Each row is a point. To make a cloud, some directions were put in groups of two or more. Within a group, all points are equally far from the middle, so they leave a hole (a ring in 2 directions, a hollow ball in 3). The other directions are filled evenly. Then the cloud was stretched, turned, moved and blurred a little. How many holes are there, and how many directions does each take, smallest first?
(in the rows, 128 means zero)

Cloud (14 x 2):
[[111 118]
 [154  87]
 [168 122]
 [133  85]
 [104  84]
 [168 116]
 [113  91]
 [168 107]
 [118 168]
 [135 116]
 [110  94]
 [156 173]
 [ 87 161]
 [116  76]]
Holes: 0

Cloud (22 x 3):
[[168 126 107]
 [137 141 129]
 [135 122 175]
 [160 102  95]
 [136 129 196]
 [144 172 172]
 [150  92 144]
 [153 111  96]
 [135  89 105]
 [158 165 103]
 [142 152 174]
 [152  67 108]
 [132 137 105]
 [135 149 181]
 [157  97 181]
 [172 134 167]
 [179 163 158]
 [124 127 144]
 [173 145  94]
 [ 91 109 157]
 [143 114 177]
 [139 102 170]]
Holes: 0

Cloud (27 x 4):
[[129 166  89 119]
 [151  77 137 155]
 [140 108 155  71]
 [155 107 154  89]
 [ 96 125  91 111]
 [ 81 123 170 128]
 [110 118  85 116]
 [ 99 131 114 188]
 [165 176 125 100]
 [123 172 124 145]
 [ 96  89 125 124]
 [164 105 123  99]
 [103  74 131 155]
 [ 82  97 126 151]
 [168 149 109 131]
 [104 107 132  60]
 [ 79 115 176 154]
 [107 148 185 150]
 [ 93 114 106  70]
 [172 130 151  98]
 [ 81 135 139 174]
 [ 97 140 122 185]
 [131 106  95 166]
 [120 167 128 158]
 [135 153 182 160]
 [ 83 143 115 127]
 [118 123  99 180]]
Holes: 1 (3)
